Every row gives one point. Examples show where two turns around zero, p and q, send a point. Where does a point land after both, in the order given? Backwards means that the second turn is done in reverse. Each puzzle has new turns, and all numbers are rounded.
In the rows, zero is written as 128.

Turn p:
[119  90 144] -> [150 112  96]
[187 138 161] -> [174 118 177]
[146 158  90] -> [110 168 155]
[ 60 123  96] -> [ 73 133  77]
[136 108 148] -> [153 113 121]
[121 151 130] -> [109 122 142]
Turn q:
[ 63 125 104] -> [117 101 191]
[133 128 115] -> [115 127 125]
[150 136 120] -> [115 140 111]
[125 121 188] -> [188 134 121]
[194 160 117] -> [ 99 175  78]
[104  99 124] -> [134  93 142]
Where do these land?
q, then p: [159 123 162] -> [129 170 148]
p, then q: [ 98 133  91] -> [110 134 172]
q, then p: [116 114 179] -> [170 147 157]
q, then p: [193 118 108] -> [ 84 175 103]
q, then p: [ 98 162 136] -> [130  94 159]
q, then p: [104 118  92] -> [130  97  96]

Turn p:
[111 117 141 154] -> [113 131 160 127]
[156 119 131 140] -> [152 147 137 127]
[118 162 104 148] -> [100 150 113 155]
[107  83 100 153] -> [133 105 169 169]
[148 159 164  44] -> [142 106  61  61]
Turn q:
[160 148 164 148] -> [133 161 172 123]
[130 141 116 186] -> [158 148 139 175]
[106  98 136 100] -> [117  87 122 108]
[ 84 163  84  96] -> [ 79 125  72 153]
[159  90 141 109] -> [151 117 135  81]
Where do these land?
p, then q: [135 168 122 137] -> [110 142 107 157]
p, then q: [107 139 116  89] -> [149 101  96 131]
p, then q: [172 137 126 177] -> [104 183 152 144]
p, then q backwards: [114  99 136 190] -> [131 155 184 161]
p, then q: [138 136 171  88] -> [111 121  90  85]
q, then p: [102  90  98  87] -> [158  82 129 169]

Turn p:
[158 108 175  86 131 123 101  92] -> [132 109  96  74  95 140  86 131]
[161 131 129 104 118 164 152 144] -> [157 116 150 143  88 152 125 121]
[150 131  77 151  72 137 123 117] -> [101 110 135 150 135 160 157  69]
[163  93 149 147 159 100  76 108] -> [ 91 112  55 114 110 118 116 147]
[113 197  78 143  98 139 132 161] -> [154 145 160 145 151 130 204  93]
[102 133 171 174  95 166 125 125] -> [ 96 181 153 125  99  99 119  96]
[ 91 121 103  86 150 106 151 173] -> [152 125 161 133 166 148 140 189]
[120  95  99  93 187 120 134 103] -> [155 116  93 144 166 151  86 164]
[ 93 142 169 168 142  96 158 131] -> [114 138 150 125 143  54 120 144]
Turn q:
[143 123 144  79  78 131 104 118] -> [163 120 140 115 154 136 168 174]
[189 110 110 129 114 147 134  46] -> [126 171 107 110 206 124 174  98]
[111 160  66 131 125  65  97 144] -> [186 152 100 110  85 172  90 117]
[128 118 162 159 110 159 133 209] -> [122  44 128 154 123  93  97 143]
[124 124 184 145 143 146 123 119] -> [102 129 139 174 130  98 142 140]
[110 131 123 172 126 144 179 130] -> [ 92  97 127 142 123 140 126  78]
[111 156 129 121 178 156 148 124] -> [ 66 145 127 128 114 139 110 137]
[162 103 140 120 107  95 142 135] -> [157 115 117 106 123  96 160 119]
[ 74 126  93  96 171 109  91 127] -> [138 179 168 112  93 154  83 145]
Where do these land?
p, then q: [122 109 114 148 115 164 127 146] -> [112 113 122 168 134 151 128 120]
p, then q: [156 120 113  93 106  92 132 134] -> [117 114 172 105 148  97 130 128]
p, then q: [ 84 107 159 139 128 115  95  95] -> [134 161 138 120  95 166 105 166]
p, then q backwards: [148 122 149  79  86 120 201 124] -> [ 67  78 110 121 100 137 132 183]
q, then p: [ 98 122  83 155 146 125 134 134] -> [124 153  98  96 123 142 115  94]
q, then p: [133 141 118  88 123  90 160 122] -> [155 109 173 121 125 159 120 113]
q, then p backwards: [144 154 159  97 118 195 101 105] -> [ 83  91  91 132 153  86 121 166]
p, then q: [112  79 166  99 177 112 103  87] -> [170 142 132 101 128 144  62 178]
p, then q backwards: [130 162 116 161 155  97 111 191] -> [162 133 201 100 110 117 130 103]
p, then q: [154 165 103 221 125 170 117 143] -> [123 131  95 158 116 177 163  41]

Turn p:
[113 157 138 105 137 134 139 123 118] -> [104 143 129 101 147 138 130 136 124]
[143 138 117  98 145 151 116 122  96] -> [113 156 100 113 144 110 103 118 129]
[137 142 124 120  85 115 123 114  93] -> [131 119 146  91 123 126 101  93 137]
[143 113 151 113 123 129 155 119 100] -> [104 118 106 110 103 144 111 118 120]
[145 121 111 115 136 115 116 119 218] -> [149 106 131 174 152 138 134 177 184]
[131 124  86 119 134 116 148 121 119] -> [116 103 122 141 158 119 113 111 120]
[122 134 143 225 147 116 131 144 222] -> [210 107 151 179 124 162 194 184 109]
[114 126 137 149 119 175 123 129 104] -> [137 140 120 100 106  94 136 135 100]
[140 125 122 106 111 128 128 162 119] -> [114 138 146 138 118 123  92 128 126]
[133 130 142 135 130 104 115 136  90] -> [128 148 131 124 115 143 126  88 120]
[102 115 121 100 127 115 126 134 164] -> [101 118 149 151 136 123 141 147 156]
[113 112 144 151 141 137 116 112  94] -> [130 139 107 114 108 115 156 102 112]
Turn q:
[129  98 103 175 131 116 118 147 114] -> [124 149 101 136 113 126 106  86  99]
[144 161 116 148 135  96 152 128 151] -> [117  96  88 136 121 106 130 123 153]
[138  97 131  79  86 129 136 127 118] -> [134 123 135 129 143 182 120 169 107]
[145 171 110 132 117 131  97 109 160] -> [134 107 136 129 143 117  94 117 181]
[131 123 150 146 100 113 101 129 145] -> [134 141 123 118  97 148 104 127 152]
[150 119 153 121 121  96 111 161 108] -> [127 155 103 136 120 172 148 121 142]
[ 83 148 151 121 155 143 146 160 146] -> [150 126 131  82 123  99 174 128 128]
[135 125 144 119 141 136 158 128 100] -> [125 126 134 151 125 128 163 140 109]
[111 101 136 101 148 127 119 106 123] -> [100 151 149 114 140 128 132 150 115]
[ 59 156 131 115  99 156 121 141 102] -> [200 156 142 109 143 104 131 155 118]
[151 126 136 128 168 148 117  71 153] -> [ 74 114 177 135 126 105 119 126 148]
[161 111  72 149 136 144 160 128 115] -> [115  92 116 164 146 121 114  95  84]
Where do these land?
q, then p: [163 106 122 121 107 121 146 153 108] -> [142 121 104 117 123  89 123 129  95]
p, then q backwards: [105 132 111 145 143 123 130  96 144] -> [131 154 121 104 147 134 150 149 125]
q, then p: [154 115 111 129 136 124 104 152 149] -> [120 123 103 113 142 101 147 139 149]
p, then q: [104 100 122 107 123 141 131  98 111] -> [115 133 103 103 138 119 111 160 110]
q, then p: [109 147  96 133 140 132 124 110  96] -> [147 142 124 144 148 159 143  99 121]
p, then q: [164  96 104 126 117  98 103 128  97] -> [102 134 142 141 114 116  69 132 151]
q, then p: [104 157 100 120 149  94 116 154 114] -> [126 121 114 151 190 142 123 124 128]
p, then q: [164 149 166 113 161 110 123 138 173] -> [165  88 154 113 130 118 135  74 135]
p, then q: [112 165 167 122 129 149 178 146 164] -> [178 137 139 109 141 153 182 110 102]
p, then q backwards: [146 101 150 149 107 166 129 150 101] -> [ 97 104 142 179 108 126 146 123 133]
p, then q: [110  95 164 160 124 128 107  82 159] -> [126  61 105 126 113 153 119 146  97]
p, then q backwards: [101 172 123 114  99 151 146 129 120] -> [ 92 107 120  96 142 148 121 112 158]
